Rows are points. To make a cloud, some directions were put in groups of two or more. Within a group, all points are equally far from the middle, so they leave a hole (a ring in 2 directions, a hollow ball in 3). The other directions are filled evenly. Then the cloud was stretched, turned, moved and blurred a little. Count the holes, and give their numbers of directions, smallest first.

Cloud (20 x 3)
[[-0.30, -0.08, -0.81],
[0.12, 0.48, 0.17],
[0.48, 0.02, -0.31],
[0.47, -0.10, -0.67],
[-0.68, -0.14, -0.06],
[-0.59, -0.32, -0.35],
[-0.68, -0.04, 0.14],
[-0.40, -0.38, -0.57],
[0.01, 0.30, 0.39],
[0.01, 0.46, 0.21],
[-0.18, -0.61, -0.42],
[-0.41, -0.16, -0.61],
[0.29, 0.04, 0.18],
[0.42, 0.22, -0.04],
[0.30, 0.31, 0.14],
[0.20, 0.12, 0.33],
[0.54, 0.61, -0.25],
[0.12, 0.34, 0.29],
[0.11, -0.46, -0.36],
[-0.28, -0.76, -0.14]]
Holes: 1 (2)

Cloud (30 x 4)
[[-0.55, 0.29, 0.38, -0.39],
[-0.57, 0.61, 0.12, 0.40],
[-0.11, 0.78, -0.38, 0.06],
[-0.75, 0.26, 0.13, 0.20],
[-0.28, 0.46, 0.70, 0.28],
[0.17, -0.02, -0.47, -0.40],
[0.42, 0.36, 0.30, 0.26],
[-0.06, -0.07, 0.30, -0.44],
[0.15, -0.64, -0.11, -0.27],
[0.40, -0.28, 0.13, 0.47],
[-0.22, -0.39, -0.60, -0.29],
[-0.13, 0.45, 0.08, -0.43],
[0.15, -0.98, -0.03, -0.24],
[0.60, -0.64, -0.08, -0.55],
[-0.49, -0.16, -0.34, 0.16],
[0.01, -0.37, -0.28, 0.10],
[-0.30, 0.20, 0.51, 0.72],
[0.14, -0.05, 0.38, 0.41],
[-0.67, 0.32, -0.10, 0.33],
[-0.31, 0.27, 0.19, 0.42],
[0.20, 0.17, -0.24, -0.73],
[0.43, -0.21, 0.11, -0.18],
[-0.22, 0.24, -0.59, -0.02],
[0.21, -0.15, 0.43, 0.43],
[-0.78, 0.69, 0.17, 0.28],
[-0.50, 0.30, 0.09, 0.54],
[0.06, 0.11, -0.24, -0.16],
[-0.48, 0.57, 0.21, -0.08],
[0.36, 0.45, -0.18, 0.14],
[-0.10, -0.20, 0.02, 0.39]]
Holes: 0

Cloud (54 x 6)
[[0.17, -0.32, 0.33, 0.31, -0.12, 0.44],
[0.56, 0.42, 0.22, -0.26, 0.48, 0.33],
[0.46, -0.13, -0.27, -0.16, -0.35, 0.34],
[0.34, 0.40, 0.27, 0.50, 0.52, -0.56],
[0.03, 0.28, 0.32, -0.06, -0.17, 0.46],
[-0.31, -0.06, -0.27, 0.39, 0.33, -0.44],
[-0.10, 0.57, 0.33, -0.34, 0.39, -0.22],
[0.26, -0.35, 0.58, 0.09, 0.39, -0.53],
[0.37, 0.35, 0.97, -0.17, 0.23, -0.33],
[0.00, 0.46, 0.18, -0.14, 0.21, -0.65],
[0.43, -0.13, 0.28, 0.08, -0.46, 0.53],
[-0.22, -0.19, 0.75, -0.27, 0.13, -0.38],
[0.45, -0.29, 0.17, 0.48, -0.35, 0.27],
[0.05, 0.25, 0.51, -0.41, 0.38, 0.53],
[0.30, 0.35, 0.23, -0.18, -0.25, -0.36],
[0.04, -0.66, 0.34, 0.14, -0.03, 0.06],
[0.51, 0.14, 0.15, 0.47, -0.45, -0.05],
[0.25, -0.44, 0.08, 0.21, 0.03, -0.70],
[0.37, 0.20, 0.59, 0.28, 0.58, -0.46],
[0.42, -0.42, -0.16, 0.77, 0.00, -0.18],
[0.22, -0.08, 0.43, -0.71, 0.10, 0.25],
[0.47, 0.10, -0.22, 0.04, 0.37, -0.48],
[0.45, 0.14, -0.09, -0.12, 0.50, -0.40],
[0.46, 0.47, 0.59, -0.02, 0.02, -0.51],
[-0.23, 0.20, 0.03, 0.32, 0.48, 0.11],
[0.20, 0.35, 0.04, 0.64, -0.30, -0.26],
[0.49, 0.33, 0.71, -0.38, 0.19, 0.55],
[0.43, -0.29, 0.31, 0.44, 0.36, -0.25],
[0.62, -0.08, 0.47, -0.62, 0.15, 0.04],
[0.54, -0.20, 0.53, -0.43, 0.55, 0.07],
[0.93, 0.06, 0.16, -0.01, 0.07, 0.28],
[0.37, 0.09, -0.15, 0.73, -0.31, 0.31],
[-0.05, -0.15, 0.66, -0.22, 0.03, -0.59],
[-0.02, 0.03, 1.08, -0.45, 0.31, -0.26],
[0.56, -0.27, 0.13, -0.18, 0.38, 0.47],
[0.11, 0.13, 0.03, 0.43, -0.23, 0.48],
[0.70, -0.04, 0.37, -0.24, -0.12, -0.32],
[0.59, 0.16, 0.30, 0.35, 0.21, -0.61],
[0.26, -0.31, -0.14, 0.65, -0.50, -0.16],
[0.41, -0.03, -0.49, 0.56, -0.49, 0.40],
[0.30, 0.46, 0.84, -0.22, 0.67, -0.56],
[0.50, -0.10, -0.74, 0.60, -0.05, -0.01],
[0.53, 0.15, 0.01, -0.13, -0.30, -0.31],
[0.47, 0.01, 0.27, -0.42, -0.29, -0.07],
[-0.19, 0.16, 0.65, -0.25, -0.06, 0.06],
[-0.10, -0.44, 0.36, 0.10, 0.41, 0.21],
[0.53, 0.26, -0.08, 0.69, -0.15, 0.24],
[0.32, 0.40, 0.43, 0.19, -0.15, -0.57],
[0.01, 0.43, 0.71, -0.20, -0.07, 0.04],
[0.22, 0.63, 0.23, 0.10, 0.38, 0.31],
[0.47, -0.26, -0.07, 0.14, -0.63, 0.24],
[0.79, -0.05, 0.47, -0.35, 0.29, 0.01],
[-0.02, -0.34, -0.41, 0.45, -0.31, -0.35],
[0.47, 0.12, 0.21, 0.57, 0.09, -0.64]]
Holes: 1 (6)

Cloud (81 x 8)
[[0.25, -0.05, -0.19, -0.51, 0.54, -0.51, -0.32, 0.24],
[-0.15, 0.07, -0.10, 0.39, 0.86, -0.69, -0.38, 0.02],
[-0.37, 0.15, -0.09, 0.41, 0.08, -0.86, -0.37, 0.47],
[0.01, -0.52, -0.17, 0.30, 0.65, -0.27, 0.20, 0.13],
[0.02, -0.07, 0.72, -0.23, -0.12, -0.19, 0.36, 0.29],
[0.63, -0.23, -0.14, 0.10, 0.64, 0.30, -0.21, 0.03],
[-0.48, -0.40, 0.11, 0.58, 0.07, 0.13, -0.45, 0.36],
[-0.63, -0.27, 0.43, 0.55, 0.01, -0.20, -0.40, 0.60],
[-0.21, 0.22, -0.04, 0.04, -0.51, -0.30, -0.10, -0.50],
[-0.22, -0.58, -0.60, 0.22, 0.01, -0.47, 0.04, -0.56],
[0.17, -0.47, 0.24, -0.18, 0.40, -0.23, -0.03, -0.70],
[0.31, -0.08, -0.36, -0.40, -0.13, -0.77, -0.22, -0.17],
[0.63, 0.33, 0.22, 0.18, -0.21, 0.16, -0.36, -0.33],
[-0.79, -0.36, 0.66, 0.36, 0.21, -0.27, 0.07, 0.36],
[0.48, 0.31, -0.20, 0.00, 0.31, -0.34, -0.44, 0.45],
[0.18, -0.31, 0.60, -0.07, -0.65, 0.08, 0.63, 0.15],
[0.28, -0.13, -0.43, 0.21, -0.01, 0.13, -0.68, -0.47],
[-0.40, 0.10, -0.20, -0.49, -0.26, 0.25, 0.64, -0.26],
[-0.83, 0.13, -0.20, 0.18, 0.02, -0.26, 0.05, -0.31],
[-0.35, -0.06, -0.20, -0.47, 0.56, -0.41, 0.31, 0.12],
[-0.08, 0.37, 0.09, 0.48, 0.10, -0.65, -0.60, 0.29],
[-0.02, -0.63, 0.33, -0.13, 0.08, -0.82, -0.48, 0.06],
[-0.58, 0.04, -0.67, -0.08, 0.21, -0.22, -0.11, 0.04],
[0.30, -0.22, -0.59, 0.52, 0.40, -0.52, -0.64, 0.10],
[-0.31, 0.28, -0.04, 0.83, 0.37, -0.44, -0.09, 0.39],
[-0.36, -0.12, -0.16, 0.13, 0.29, -0.15, -0.11, 0.84],
[0.20, 0.39, 0.18, -0.60, 0.08, 0.40, 0.17, -0.39],
[-0.23, -0.42, 0.46, 0.66, 0.14, -0.45, -0.64, 0.34],
[-0.27, -0.85, -0.19, -0.06, -0.13, -0.38, -0.57, -0.42],
[0.03, -0.36, 0.14, 0.44, 0.43, -0.35, 0.35, 0.08],
[0.19, 0.37, 0.37, -0.32, -0.66, 0.14, 0.43, -0.18],
[0.34, -0.16, 0.09, 0.51, 0.02, 0.18, -0.71, -0.04],
[-0.95, -0.14, 0.07, -0.15, 0.05, -0.61, 0.45, 0.03],
[0.33, 0.14, -0.26, -0.59, -0.30, 0.09, 0.03, -0.73],
[-0.23, -0.82, -0.56, 0.17, -0.14, -0.13, -0.15, -0.11],
[0.09, -0.56, -0.19, 0.21, -0.55, 0.23, -0.10, -0.15],
[-0.80, -0.51, 0.56, 0.41, 0.30, -0.30, 0.04, 0.11],
[0.50, 0.21, -0.19, -0.08, -0.07, 0.25, -0.55, -0.53],
[0.19, -0.80, -0.10, -0.71, -0.28, -0.39, 0.31, -0.37],
[0.57, -0.58, 0.04, 0.26, 0.18, -0.44, -0.46, 0.22],
[-0.33, 0.22, -0.10, 0.76, 0.33, -0.74, -0.40, 0.28],
[-0.48, 0.24, 0.15, 0.32, 0.15, 0.11, 0.28, -0.36],
[-0.82, -0.74, 0.19, 0.40, 0.43, -0.64, 0.02, -0.01],
[0.64, 0.46, 0.09, -0.09, -0.51, 0.34, 0.20, -0.26],
[-0.47, -0.23, 0.41, 0.58, 0.07, 0.22, 0.30, -0.08],
[-0.16, 0.23, 0.47, -0.06, -0.08, 0.05, 0.68, 0.57],
[0.85, -0.04, -0.08, 0.10, -0.13, -0.38, 0.13, -0.31],
[0.16, -0.82, -0.14, 0.02, -0.28, -0.68, -0.06, -0.58],
[0.70, -0.21, -0.20, -0.03, 0.01, -0.32, 0.41, -0.40],
[-0.31, -0.05, -0.58, -0.26, -0.01, -0.31, -0.45, -0.14],
[0.28, 0.31, -0.40, -0.09, -0.34, 0.14, -0.29, 0.03],
[-0.55, -0.04, -0.08, 0.24, 0.04, 0.03, 0.05, 0.82],
[-0.11, 0.40, 0.10, 0.38, 0.28, -0.07, -0.79, -0.15],
[-0.15, -0.81, -0.21, -0.40, -0.53, -0.08, 0.08, -0.44],
[-0.58, -0.11, -0.19, 0.45, -0.10, -0.20, -0.02, -0.57],
[-0.12, -0.10, 0.55, -0.17, -0.59, -0.20, 0.84, 0.27],
[0.32, 0.22, 0.10, -0.08, -0.01, -0.75, -0.40, -0.03],
[-0.17, -0.45, -0.51, 0.39, 0.78, -0.23, -0.25, 0.00],
[-0.21, 0.39, -0.32, 0.47, 0.37, -0.12, 0.03, 0.60],
[-0.07, 0.12, 0.10, 0.54, -0.18, -0.35, 0.58, -0.11],
[0.65, -0.58, 0.13, -0.04, 0.35, -0.32, 0.01, -0.04],
[0.45, -0.01, -0.63, -0.31, -0.23, -0.47, 0.04, -0.21],
[0.63, 0.22, 0.36, 0.14, -0.18, 0.21, -0.14, -0.44],
[-0.06, 0.09, -0.07, -0.18, -0.38, -0.25, 0.25, -0.77],
[-0.42, -0.08, -0.02, 0.91, -0.04, 0.16, -0.11, 0.09],
[0.72, 0.16, -0.41, -0.63, 0.01, 0.21, -0.08, -0.57],
[0.19, -0.39, 0.25, -0.26, -0.76, 0.29, 0.15, -0.11],
[0.26, -0.02, -0.42, -0.66, -0.24, -0.27, 0.13, -0.66],
[-0.36, 0.29, 0.36, -0.35, -0.35, 0.27, 0.69, -0.12],
[0.13, -0.33, -0.10, 0.07, -0.30, -0.33, -0.23, -0.88],
[-0.81, -0.27, -0.43, -0.15, 0.28, -0.64, -0.30, 0.07],
[0.19, -0.65, -0.03, -0.34, 0.65, 0.05, -0.20, -0.46],
[-0.48, 0.02, -0.20, -0.31, 0.37, -0.47, 0.44, -0.22],
[-0.40, -0.85, -0.46, 0.05, 0.11, -0.31, -0.47, -0.03],
[0.19, 0.31, -0.16, 0.51, -0.48, 0.08, -0.20, -0.08],
[0.00, -0.61, 0.08, -0.57, 0.40, -0.58, -0.39, -0.04],
[-0.31, 0.36, -0.30, 0.31, 0.08, 0.02, 0.39, 0.56],
[-0.70, -0.75, -0.28, 0.12, 0.24, 0.02, 0.11, -0.10],
[0.62, 0.28, 0.17, 0.09, -0.07, -0.18, 0.47, -0.13],
[0.10, 0.49, 0.14, 0.16, 0.04, -0.01, -0.51, 0.43],
[0.26, 0.17, 0.08, 0.57, -0.25, -0.06, -0.59, -0.22]]
Holes: 3 (2, 3, 3)

Cloud (74 x 8)
[[0.12, 0.25, -0.51, 0.42, -0.16, -0.01, -0.09, -0.39],
[0.41, -0.28, -0.33, 0.42, -0.24, -0.11, -0.71, -0.70],
[0.76, -0.05, 0.62, -0.32, 0.17, -0.37, 0.10, -0.04],
[-0.25, 0.17, -0.21, 0.32, -0.31, -0.22, -0.39, 0.59],
[-0.19, 0.01, 0.29, -0.14, 0.38, 0.36, -0.36, -0.35],
[0.29, 0.73, -0.05, 0.10, -0.27, 0.27, -0.16, 0.13],
[-0.52, 0.12, 0.20, 0.34, -0.59, 0.63, -0.48, 0.08],
[-0.27, -0.40, 0.47, 0.05, 0.20, 0.24, -0.31, -0.28],
[-0.13, -0.02, 0.00, 0.05, -0.74, 0.67, -0.58, -0.11],
[0.39, -0.24, 0.40, 0.47, -0.58, -0.15, -0.37, 0.28],
[-0.04, -0.28, 0.26, 0.16, -0.45, 0.58, 0.35, -0.28],
[0.74, 0.32, 0.34, 0.62, -0.13, -0.05, 0.34, -0.04],
[-0.39, 0.44, 0.07, 0.29, -0.39, 0.49, -0.38, 0.32],
[0.23, -0.49, -0.22, -0.18, -0.46, -0.04, -0.33, 0.67],
[-0.43, 0.20, 0.10, 0.84, -0.58, 0.31, -0.20, -0.57],
[-0.51, -0.05, -0.16, 0.12, -0.69, 0.85, -0.41, -0.28],
[0.21, 0.30, 0.09, -0.44, -0.32, 0.03, -0.62, -0.16],
[0.05, 0.57, 0.42, 0.76, -0.06, 0.37, 0.13, 0.38],
[0.63, -0.53, -0.25, 0.26, 0.07, 0.16, 0.29, 0.36],
[-0.40, -0.18, -0.21, -0.19, 0.10, -0.05, -0.26, -0.08],
[0.07, -0.76, -0.36, 0.20, -0.91, 0.24, 0.04, -0.17],
[-0.51, -0.02, 0.29, -0.24, -0.21, 0.46, -0.69, -0.01],
[-0.42, -0.49, -0.25, 0.12, 0.06, -0.25, -0.04, -0.22],
[0.19, -0.97, 0.19, 0.10, -0.23, -0.26, -0.41, -0.55],
[0.39, 0.08, 0.17, 0.99, -0.23, -0.10, 0.30, 0.24],
[-0.27, 0.32, 0.09, 0.58, -0.25, -0.18, 0.37, 0.59],
[-0.55, 0.49, 0.21, -0.08, 0.17, -0.07, -0.23, -0.25],
[0.61, -0.92, -0.22, 0.42, -0.18, -0.43, -0.18, -0.33],
[0.02, -0.48, 0.10, 0.28, -0.71, 0.63, -0.22, -0.39],
[0.84, -0.54, -0.38, -0.02, -0.17, -0.26, 0.19, -0.51],
[0.03, -0.39, 0.20, -0.05, 0.28, 0.01, 0.48, -0.58],
[0.09, -0.51, -0.06, 0.36, -0.31, 0.21, 0.38, -0.40],
[0.72, -0.24, -0.01, 0.89, -0.47, -0.13, -0.10, 0.06],
[0.90, 0.15, 0.72, -0.11, 0.35, -0.35, 0.02, 0.34],
[0.57, -0.81, -0.04, -0.24, -0.07, 0.11, 0.12, -0.59],
[-0.21, -0.96, -0.33, -0.43, -0.07, 0.18, -0.09, -0.29],
[-0.46, 0.72, 0.62, 0.01, -0.13, 0.43, -0.14, -0.13],
[0.72, -0.56, 0.14, 0.15, 0.40, -0.14, -0.11, 0.32],
[0.36, 0.45, -0.01, 0.70, -0.05, 0.18, -0.15, -0.07],
[0.19, -0.19, -0.15, 0.33, -0.27, 0.18, 0.52, -0.04],
[0.35, 0.81, 0.56, 0.31, 0.25, -0.36, -0.41, 0.18],
[0.70, -0.83, 0.13, 0.17, -0.14, -0.46, -0.43, -0.55],
[-0.54, -0.09, -0.19, -0.11, -0.90, 0.22, -0.59, -0.39],
[0.08, 0.00, -0.08, -0.64, -0.36, 0.09, -0.49, -0.10],
[0.53, -0.35, -0.48, 0.30, 0.09, -0.41, 0.15, -0.09],
[-0.05, -0.19, 0.09, 0.79, -0.17, 0.11, -0.13, -0.61],
[0.48, 0.16, 0.57, -0.13, 0.02, -0.24, -0.59, -0.40],
[-0.26, 0.28, -0.09, 0.10, -0.50, 0.35, -0.54, 0.28],
[-0.11, -0.05, -0.15, 0.99, -0.42, 0.11, -0.41, -0.43],
[0.07, 0.15, -0.08, 0.17, -0.45, -0.27, 0.01, 0.29],
[0.07, 0.37, 0.02, -0.30, 0.61, 0.16, -0.26, 0.03],
[0.88, -0.16, -0.20, 0.21, 0.22, -0.71, 0.27, -0.38],
[0.13, -0.18, -0.46, -0.15, 0.33, 0.12, -0.46, 0.21],
[0.23, 0.06, -0.18, 0.06, -0.43, 0.00, 0.05, 0.56],
[0.03, -0.42, 0.29, 0.03, 0.20, 0.45, 0.11, -0.51],
[-0.01, -0.33, -0.48, -0.20, -0.08, 0.18, -0.47, -0.66],
[-0.26, 0.25, -0.35, 0.35, 0.23, -0.01, 0.52, -0.28],
[-0.08, 0.02, -0.51, 0.43, -0.13, 0.16, 0.37, 0.15],
[0.14, 0.20, -0.47, 0.09, -0.18, 0.08, 0.18, -0.55],
[0.24, -0.50, 0.26, -0.07, -0.03, 0.16, -0.86, 0.20],
[0.61, -0.57, -0.03, 0.53, -0.61, -0.06, -0.10, -0.68],
[0.53, 0.08, 0.42, 0.14, 0.59, -0.02, -0.10, -0.11],
[-0.12, -0.21, 0.00, 0.47, 0.00, 0.79, -0.11, 0.25],
[0.22, -0.06, -0.23, 0.25, -0.46, 0.07, 0.19, 0.60],
[0.19, 0.35, -0.40, 0.49, 0.57, -0.37, 0.25, 0.23],
[-0.01, -0.45, 0.29, -0.02, 0.46, 0.02, 0.19, 0.39],
[0.54, -0.25, 0.50, 0.06, 0.20, -0.36, -0.13, -0.61],
[-0.48, -0.18, -0.36, 0.31, 0.17, -0.24, 0.02, -0.30],
[0.78, -0.42, -0.23, -0.39, 0.30, -0.21, 0.17, -0.09],
[0.40, -1.07, -0.39, 0.19, -0.33, -0.09, -0.09, -0.42],
[0.65, -0.75, -0.43, 0.69, -0.51, -0.17, -0.04, 0.09],
[0.02, -0.52, -0.67, 0.43, -0.19, -0.27, -0.03, -0.33],
[0.14, 0.40, -0.54, 0.80, -0.33, -0.08, -0.22, 0.04],
[0.40, 0.04, 0.16, 0.15, -0.51, 0.55, -0.32, -0.06]]
Holes: 2 (2, 2)
